Each row of a before or after table is a point. The points were changed in one or more steps. Then noise was added and the rows were shuffled. The steps act on columns, c1 being the first. What was done? A step turns or swaps two columns, mirrors them in a line or flattens them onto one, adds a multiple of one to another, or multiplies or shifts one. Angles are multiples of 10 degrees, from the lower column toward the higher: turns from -170 to 170, lines from 10 to 170 but not 90. Use the fewest steps. Two steps may share a column if one is a turn and the other turns, adds or multiplies; they go together, in the order done. Otherwise the lowest column goes first.
In the rows, 100 means zero.

Before:
29 66
93 145
143 42
109 77
147 88
72 99
164 66
141 51
27 109
34 61
119 92
60 74
111 62
After:
141 39
163 46
142 30
117 90
34 79
90 147
29 85
28 131
110 58
107 75
72 107
62 85
150 75
Steps: add -0.3 times c1 to c2

Before, 9 rows:
60 123 52 78 102 125
103 94 99 96 68 83
108 99 103 69 87 77
106 83 103 76 97 114
95 105 108 115 106 93
69 127 110 82 83 73
105 72 125 94 93 88
99 107 108 91 92 118
103 112 70 94 105 120
After (9 x 6):
105 137 99 94 79 88
95 101 91 115 118 93
69 86 76 82 49 73
107 102 98 69 61 76
103 103 105 95 4 83
98 100 90 91 75 118
60 51 122 78 107 125
103 71 116 93 115 121
106 114 109 77 91 114
Steps: turn c2 and c3 by -140 degrees; multiply c5 by 3

Before, 11 rows:
135 79 156 47 71 100 125 147 66
80 61 94 142 61 103 101 43 137
78 143 86 40 126 147 34 164 163
123 188 146 26 178 136 52 144 149
81 130 114 52 73 76 147 108 104
126 176 185 36 125 138 123 88 167
111 144 155 22 80 97 59 58 151
70 52 52 42 178 106 69 124 178
91 63 75 133 99 37 96 64 106
24 76 109 95 113 109 66 57 103
109 78 71 89 50 113 122 37 41
After (11 x 9):
112 143 151 49 75 94 63 60 153
136 79 158 65 72 97 127 149 67
67 51 50 61 176 106 68 126 180
25 76 107 96 110 111 67 57 103
78 58 96 133 59 101 101 45 134
106 77 70 90 49 113 122 36 42
88 61 72 127 101 35 96 63 107
80 144 88 57 126 151 31 165 161
124 171 185 59 125 140 124 87 166
125 190 146 46 181 134 54 145 151
80 130 111 68 71 73 146 105 106
Steps: multiply c4 by 0.7

Before:
95 144 41 89 123 99 96 100 107 134 117 65 80 57
62 148 64 52 132 150 5 79 54 71 114 68 88 164
69 131 136 57 77 148 77 125 28 13 107 110 129 69
103 107 143 5 29 114 97 161 32 47 55 134 124 57
137 114 61 51 106 90 83 164 70 120 179 149 84 45
126 122 78 71 166 57 77 125 130 114 136 102 90 62
133 132 119 51 67 106 117 102 31 67 99 106 143 94
102 156 71 93 114 15 54 124 117 120 174 101 29 60
116 108 45 115 125 83 47 73 76 94 91 87 90 71
After:
70 150 61 54 133 153 3 78 55 70 112 60 86 165
101 144 39 88 123 97 92 101 108 135 115 65 82 56
98 156 72 95 114 16 56 126 116 116 174 101 30 56
67 132 136 59 75 150 79 125 29 15 105 102 130 72
125 124 76 70 168 58 75 125 131 115 136 107 90 62
126 112 63 50 105 90 83 163 69 119 175 153 80 45
95 105 145 3 29 113 96 164 34 46 54 132 125 58
117 108 45 115 126 86 46 74 75 92 89 90 92 68
129 131 116 52 68 109 119 101 32 68 99 114 143 90
Steps: turn c1 and c12 by 10 degrees

Before, 13 rows:
110 141 20 38 76 134 107 93 66 109 49 104 103 78 167 100 71 135 133 50
97 109 137 111 123 103 114 48 5 60 122 89 91 86 124 101 89 108 120 39
110 57 130 74 88 140 72 68 69 77 80 46 63 43 91 70 134 127 99 79
87 27 108 25 89 117 82 57 59 74 126 40 112 62 146 117 157 104 111 62
86 117 129 146 80 97 97 106 83 111 111 40 143 79 87 141 147 84 110 43
96 73 87 53 110 99 116 55 36 148 96 126 92 86 55 49 153 119 93 33
104 135 81 58 100 136 48 103 78 124 84 89 186 145 66 106 60 160 149 96
151 133 73 160 126 125 125 100 118 128 117 39 107 93 100 134 146 124 135 116
107 103 115 63 66 113 124 75 138 77 119 126 77 109 140 70 96 116 95 25
94 131 130 86 118 144 142 54 85 108 65 86 90 59 38 126 145 119 83 150
89 94 45 94 106 140 92 33 95 79 147 151 149 20 125 141 94 104 101 150
31 63 137 48 78 32 107 154 90 143 73 65 65 102 140 150 106 134 88 126
109 117 66 106 23 154 109 108 103 32 73 113 152 80 82 86 157 97 104 85
After:
83 119 131 147 78 98 101 93 82 112 113 41 142 79 90 142 145 85 109 45
86 92 41 95 99 143 121 169 96 78 147 148 153 21 125 142 93 106 102 150
112 141 17 37 76 139 93 107 66 108 54 101 102 80 171 96 68 136 134 50
152 132 74 164 127 127 75 100 116 131 117 39 106 95 99 133 147 124 130 120
107 104 119 59 67 112 80 129 140 76 117 122 78 108 140 71 96 116 95 26
94 128 128 87 114 144 70 153 84 110 63 85 93 60 32 128 146 118 85 148
112 114 67 105 25 150 87 90 105 32 73 111 150 79 81 84 156 98 106 87
96 108 136 114 123 105 92 156 2 62 121 92 96 83 127 104 89 110 121 35
107 53 127 71 89 136 138 128 71 72 79 47 63 46 91 70 137 127 102 80
104 132 79 59 100 139 154 94 78 125 84 89 187 146 64 105 58 160 149 98
34 64 138 46 77 32 83 45 90 143 76 66 67 100 138 155 110 134 82 128
95 72 88 55 113 102 90 142 36 151 96 124 90 82 55 47 153 123 93 36
88 28 108 29 90 118 125 137 61 76 127 40 111 63 148 117 161 102 113 65
Steps: turn c7 and c8 by 170 degrees

Before:
120 84 80 114 97 105 79 108 88 111 97 109 134 105 97 115 111 102 118 117 93 111 101 104 108 88 110 97 83 125 88 115 95 94 110 106 99 109 102 106 76 95 90 60 105 89 100 81
110 110 139 116 104 84 91 103 101 108 94 88 96 62 104 101 85 113 108 94 89 105 100 127 102 88 107 111 88 112 120 98 72 102 97 68 96 90 105 84 111 101 86 96 70 100 100 66
109 98 93 115 63 84 103 117 100 113 108 104 91 120 99 86 92 98 93 123 95 89 101 82 102 100 105 109 93 99 117 111 83 103 102 115 66 83 104 114 98 101 93 45 109 103 98 93
116 97 75 115 114 96 92 122 98 76 126 102 92 121 103 89 113 116 83 101 104 108 93 120 100 94 109 109 87 95 112 107 102 79 109 112 90 110 97 110 104 93 94 107 110 85 108 89
89 88 110 107 118 78 82 102 87 106 103 106 107 100 97 95 114 116 118 97 113 92 96 87 76 93 91 96 94 96 115 99 106 106 90 113 78 95 77 93 117 102 77 109 102 101 108 80
119 126 80 83 120 81 90 104 106 109 101 98 95 108 102 111 109 100 93 108 88 87 97 77 108 97 122 111 82 135 101 96 108 97 96 113 90 110 99 107 114 129 92 109 80 104 102 78
117 90 74 105 118 81 59 124 106 106 92 87 123 70 102 84 104 101 86 115 91 119 98 81 99 97 105 86 80 100 100 98 109 89 95 114 98 112 66 107 111 104 71 84 88 94 84 85
114 124 101 105 116 152 104 101 85 97 116 109 114 114 97 89 112 102 80 95 106 118 86 100 98 105 108 107 107 95 111 110 109 105 111 100 81 110 93 113 86 101 88 111 90 85 94 91
75 85 71 105 100 94 111 115 74 5 122 100 90 117 105 109 78 75 77 92 97 100 77 115 110 108 81 108 86 96 112 100 102 94 91 105 93 107 96 66 103 117 97 112 109 106 89 89
78 109 71 83 110 82 109 99 100 108 105 83 89 120 68 85 105 88 87 96 149 110 91 94 98 105 126 85 84 98 111 102 101 104 106 79 94 93 95 90 111 95 97 110 100 99 78 92
After:
110 110 139 117 105 85 92 102 101 108 94 88 96 62 102 102 85 113 91 94 90 105 101 127 101 88 108 112 87 113 120 99 72 102 95 68 98 91 106 84 110 101 86 97 71 101 99 67
114 125 100 106 117 152 103 101 84 98 116 109 114 114 96 89 112 104 120 97 105 118 87 101 98 105 111 107 107 94 111 110 109 105 111 101 81 109 93 112 87 101 88 110 90 85 93 91
89 88 109 106 118 79 82 102 87 106 103 107 107 101 97 95 113 115 81 97 113 93 97 88 76 93 89 96 95 95 114 99 106 106 90 113 78 95 76 93 116 102 76 110 102 100 108 80
74 85 71 106 100 92 110 115 74 5 122 101 90 117 104 109 79 76 124 91 96 100 76 115 110 108 73 108 85 97 111 99 101 94 92 106 93 107 95 66 102 116 97 112 109 106 89 89
118 89 73 105 119 81 58 124 106 105 92 88 122 69 102 84 103 101 114 115 91 119 98 81 99 97 106 87 81 100 100 98 109 89 95 115 98 112 65 107 110 103 71 83 87 94 84 85
118 126 80 84 120 82 89 105 107 109 101 97 95 109 102 111 110 100 107 108 88 87 96 77 108 97 128 111 82 135 101 96 109 98 96 113 90 110 99 107 114 129 92 109 80 103 102 78
115 97 74 115 114 95 92 122 99 76 127 102 92 120 104 89 113 114 117 101 104 106 93 119 99 93 111 109 88 95 112 107 102 79 108 111 91 109 97 110 103 92 96 108 110 86 108 88
78 110 70 83 110 82 109 99 100 109 105 82 90 120 69 86 105 88 113 95 150 111 92 94 98 106 134 84 83 97 111 102 102 104 107 78 94 93 96 89 111 95 97 110 100 99 77 92
119 84 79 113 96 107 78 108 88 111 98 109 134 105 98 116 110 102 83 116 93 111 101 103 109 89 114 97 83 125 87 115 94 95 110 107 99 108 103 105 76 96 91 61 104 89 99 81
109 98 93 115 64 83 102 117 101 113 107 104 91 121 99 86 92 98 107 122 95 89 101 82 102 100 106 108 93 99 117 110 83 103 102 115 66 84 104 115 98 101 92 44 109 103 98 93
Steps: multiply c19 by -1; multiply c27 by 1.3
